Each row is a point. The window is the flat piece filled in between its corners: a triangle in 3 columns, a solid with four corners in 4, and so on. A path goes straight from each point to the next, and from the last back to the first. List the points from which the path goes on through the window.
In the rows, zero is written as 128.

Window (4 x 4)
[[150 134 171 135]
 [179 133 158 115]
 [139 150 158  81]
 [154 127  53 160]]
Path:
(1): [162 186 150 144]
(2): [147 116 168 130]
(3): [145  97 173  90]
(4): [148 184 176 122]
(5): [172 169 140 117]
(6): [120 107 212  64]
(7): [137 126 128 112]
(8): [163 158 124  99]
(9): [161 165 158 109]
(10): [170 110 182  99]
(11): [150 103  86 150]
(12): [161 169  70 143]
Through the window after points: 1, 11

Window (6 x 6)
[[147 134 106  79 121 160]
 [ 92 191  99 165  88 123]
 [105 174 123  87 133 168]
 [156 126 152 170 175 151]
 [152  60 194 161 127 132]
 [125 163 142 149 115  94]]
Path:
(1): [ 51 130 111 150 130 139]
(2): [113  66 170  97 163  97]
(3): [159  99 171 173 113 151]
(4): [159 140 151 128 135 154]
(5): [103  75 147  98 145 135]
(6): [107 153 111 105 140 130]
(7): [179 138 141  92  93 193]
(8): [193 184 141 151 129 130]
(9): [102 124 118 100 116 130]
(10): [ 91 154 137 148 145  92]
(11): [143 167 126 179  75 192]
(12): [205 149 190 133 128 128]
(13): [ 71 102 102 154 144 169]
(14): [151 149  62 128 197  89]
(15): [ 81 189 137 140  67 163]
(16): [183 175 127 118 112 146]
Through the window after points: 2, 6, 8, 14, 16

Window (8 x 8)
[[120 176 178  59  38 142 112 163]
 [116 114  85  94 136 121 120 126]
 [121 115 118 145 102  51 107 210]
 [176 125 120 125 134  61 128 189]
 [120 119 121 162 143  95 160 182]
 [148 125 116 128  60 131 130 178]
 [127 186 110 105 103 106  87  48]
 [114 208  83  70  79 104 128  75]]
Path:
(1): [121 164 121 109 125 118 107 153]
(2): [117 142  94  95 104 124 109 160]
(3): [161 138 201 127  72  83 167 139]
(4): [113 120 132 131  68  44 146 140]
(5): [131 125 111 143 131  90 110 213]
(6): [158 135 108 120 119  98 100 184]
(7): [ 88 113 150 135  51  56 177 164]
(8): [107 128 110  92  97  87 154  84]
(9): [148 169 124 114 105  99  92 137]
(10): [112 179 100 117  85 132  72 100]
(11): [144 173 125  93 117  79 123  52]
(12): [117 150 119 108  96  73 134 128]
(13): [134 147  89 113 144 130 104 160]
(14): [145 170  77 112 124 101 123 154]
(15): [114 105 128 146 102  91 141 150]
(16): [140 146 129  98  68  66 134 128]
Through the window after points: 2, 4, 6, 8, 10

Window (9 x 9)
[[131 136 114  94 127  96 112  72 141]
 [135 138 104 117 118 139 204 134 153]
 [135 152 139 150 112 159  52  95 210]
 [122 142 163 125 124 104 190 152 119]
 [ 76  85 146 114 123 167 102  96  88]
 [ 94  90 172 139  61  91  67 189 152]
 [126 178  92  95 133 164 114 127  80]
 [136 107 126 103 179 151 158 111 159]
 [187 175  87 155 116 161 122 138 103]]
Path:
(1): [ 81 159 104 152 211 168  89 143 125]
(2): [ 94 147  91 160 143 134  88 145 186]
(3): [167 130 187 116  72 158  71  84 158]
(4): [150 119 152 109 125 152 128 120 141]
(5): [ 64 104 102 138 161  92 134 156 176]
(6): [119 154  86 146 148 146 109 125 120]
(7): [126  95 174  73  80 146  79  63 162]
(8): [153  99 182  90 105 171 151 105 127]
(9): [114 171  81 146 147 124  72 121 145]
(10): [ 77 128  85 144 163 117 122  88  76]
(11): [185 140 168 105  91 187 134 175 202]
(12): [156 162 109  85  82 140 139 115  96]
Through the window after points: 2, 4, 12

Window (11 x 11)
[[138 123 134 147 114 138 139 142 137 174 166]
 [103 159 129 161 129 154 156 144  86 146 147]
 [114 118 158 128 120 104 145 133  92 159 145]
 [102  82  84 123  74 129   7 227 164 121 100]
 [122 123 146 100 124 162 134 133 111 148 170]
 [144 121 133 134 151 140 139 143 116 132 117]
 [102 136 164 153 152 165 115 117 131 153 121]
 [130 128 163 110  68 133 161 114 151 119 137]
 [125 120 141 100  88 156 146 128 136 174 110]
 [ 61  95 149 117 179 148 164 140 179 134  93]
 [111  85 113 124 106 141 130 107 131 144 134]]
Path:
(1): [ 74 124 103 107 139 140 115 127 165 148 129]
(2): [ 67 167  97 137 156 141 120 117 149 154 146]
(3): [146  77 191 141 109 164 131 130 111 144 110]
(4): [120 119 154 129  90 163 119 156 134 143 121]
(5): [116 109 111  95 103 112 134 119 149 149 123]
(6): [ 98 144 130  52 145 122 129 138 161 174 100]
(7): [109  99 151 157 110 161 150 134 130 136 127]
(8): [166 123 177 150  92 209 142 175 130 194 150]
(9): [113 117 122 116 105 125 123 123 126 136 135]
(10): [114 123 106  76 126 111 117 126 170 136  89]
(11): [107  93 128 172  84 162  92 177 106 141 157]
(12): [157  70 136 127 104 179 149 144 138 153 161]
(13): [ 56 197 134 124 118 102 130 111 101 141  99]
(14): [119 158 126 108 112 135  98 137 125 157 180]
(15): [132  72 164 160 121 160 175 124 115 134  63]
(16): [139 112 139 144 105 154 118 167 112 135 125]
Through the window after points: 2, 4, 6, 10, 12

Window (12 x 12)
[[175 168 182 110  81 128 118 104  81 132 152 162]
 [129 113 217 123 107 100  64 129 162 130 109 109]
 [142  62 118 121 117 181  88  94  58 144  54 133]
 [163 124 157 154 109  89 114  80  82 115 101 118]
 [105  87  94 154  47 186 179 111 160  93 138  29]
 [ 97 141 150 137 141 105 110 131 136  68  96 145]
 [148 148  98 157 192 184  72 181 218 132 216  96]
 [ 59  77 186 175  92  97 217 101  69 145 177 122]
 [137  95 126 122 124 155 132  88 163 144 101 119]
 [166 129 182 141 141 142 130 134 122  95  89 117]
 [176 122 132 156 101  96 135 176 141  91 123 146]
 [152 205 126 154  99 157 128 148 132 179 156 108]]
Path:
(1): [128 121 150 168  96 173 135 115 134 133 136 121]
(2): [127 156 194 167 101 159  98 110 134 143  99 174]
(3): [151 136 131 132 129 131 141 140 127 116 129  91]
(4): [202 128  70 114 163  75  71 148 102 149 133  63]
(5): [106 126 213 147  67 206 145  90 158  90  80 187]
(6): [147 150 146 201 107 182 100 127 122 140 125 143]
(7): [144 103 146  77 132 115 123 121 138 113 138  98]
(8): [110 108 127 111 114 137 142 115 120 103 103  77]
(9): [132 115 142 183 103 133 129 125 146 117 130 124]
(10): [149 154 192 177  87 205 116 106  94  75 145 144]
(11): [138 105 129 123 106 111 135 117 110 143  87 109]
(12): [107 132 134  64 153  83 155 100 116 125 103  91]
(13): [184 139 142 203 102 184  61 166 174  98 137 151]
(14): [123  86 146 216  42 122  73  72 156  82 107 124]
(15): [138 122 150  92 158 137 162 157 118 121 119 112]
(16): [121 124 131 130 103 118 152 127 121 114 129  88]
Through the window after points: 2, 6, 16

Window (14 x 14)
[[172 136 127 145  79 153  68 167 142 143 141 161 130 120]
 [135 168  43 109 160  86 147 143 118 200 168 116 109 146]
 [222 151  93 159  79 140 127  96 137 119 167 120  99 127]
 [ 37  92 232 124 187 112 106 133 140 140 244 112 137 103]
 [168 141 141 156  72 170 160 134 122 168 115 120  93 116]
 [147 101 177  87 175 111  65 123 149 126 110  95 148  54]
 [131 106 153 167 191  66 106 155 124 126 119 100 175  84]
 [141 120 182 155 239 102  73 156 201 168 128  72 169  72]
 [122 129 118 152 101 104 111  96 173 165 127  86 168 105]
 [162 156 108 165 143 145  78  90 127 138  83 107 127 145]
 [166 144 149 123  63 117 142 121 167 113 138 150  86 183]
 [146 129  77 152  93 151 133 121 169 109 130 165  70 116]
 [131 134  48 102 116 162 173 169 131 124 190 103 118 185]
 [150 142  87 109 164 142 165 123 141 152 165 167 166 141]]
Path:
(1): [139  95 104 136 113 135 140 140 155 145 173 137 132 156]
(2): [147 180  96 135 127 138 106 135 137 120 114 105 107 100]
(3): [117 189 169  94 122  83 149 156 137 163 172 102 147 106]
(4): [166 102  84 142 151 134  87 123 141 143 125 129 119 120]
(5): [157  81 102 143 115 123 133  79 149 201 139  91  89 152]
(6): [156 159 113 144 118 123 117 149 150 120 117 126 150 108]
(7): [118 193 112 184 136 134  80 149 162  80 176 107 142  62]
(8): [178  66 164 100  99 120 133 112 127 192 116 124  99 168]
(9): [165  44 116 169 165 107 105 157 199 199 112 172 136 107]
(10): [131 170 162 117 118 138  89 134 123 111 165  99 133 114]
(11): [187 217 160 140 106 154 123 130 165 116 173 115  83 113]
(12): [129  60  57 128 170 114 129 116 123 165 121 134 185 147]
(13): [151  50 118 147 129 130 102 136 133 155 169  98 146 201]
(14): [132 211  94 112 130 150 174 138 154 125 142 152 104  72]
(15): [128 166 162 140 129 170 127 145 161 119 139 116 146 124]
(16): [155  41  96 134 170  39  89  84 126 189 158 127 126  95]
Through the window after points: 1, 3, 9, 11, 13

Window (14 x 14)
[[119 108  90 110  99 111 107  64 133 119  25 166 111 133]
 [162 112 116 114 162 127 158  84  89 109   9 161 123  91]
 [128 153 114 164 144 117  87 118 201 151 203 146 116 108]
 [162  60 135 163 106 110 150 114 131 126  52 131 113 136]
 [ 78 104 119 148 139  97 158  68  91 160  41 149 128 117]
 [145 128 164 125  99  85 131 140  66  50 106 116  90 147]
 [110 127  75 136 119 179  91 124 164 151 176  86 140 107]
 [125 119 107 146 159 174  92  60 174 163 204 114  80 147]
 [135 101  67 177 158 121 117  84  88 123  20 167 146 157]
 [144 141 163 102 101 126 142 168  87 143 118 175  82 167]
 [143 174 162 112 127 103 162 135 127 119  66 113 103 186]
 [129 144 134 162 112 181 101  55 176 159 196 143 168 133]
 [107 142 184 150 115 155 130 165 124  75  87 143  70 146]
 [116  82 168  93 146 109 138 159 120  65  91 147 126 169]]
Path:
(1): [137 132 153 118 143 135 116 105 123 127  98 131 138 123]
(2): [ 89 102  60 168 100 138 158 137 192 129 128 156  71 196]
(3): [101 100  87 163 113 137 173 107 167 116 125 131 103 137]
(4): [130 131 139 130 140 135  91 119 102 123  78 142 126 138]
(5): [169 136 205 127 115 103  88 132  97 120  79  81  95 162]
(6): [ 87 112  90 124 119 154 173 122 153 109 128 196 111 119]
(7): [134 137 119 113 136 142 219 113 126  83 145 187 136 142]
(8): [134 116 142 164 122 109  39  98 125 160  64 112  94 148]
Through the window after points: 3
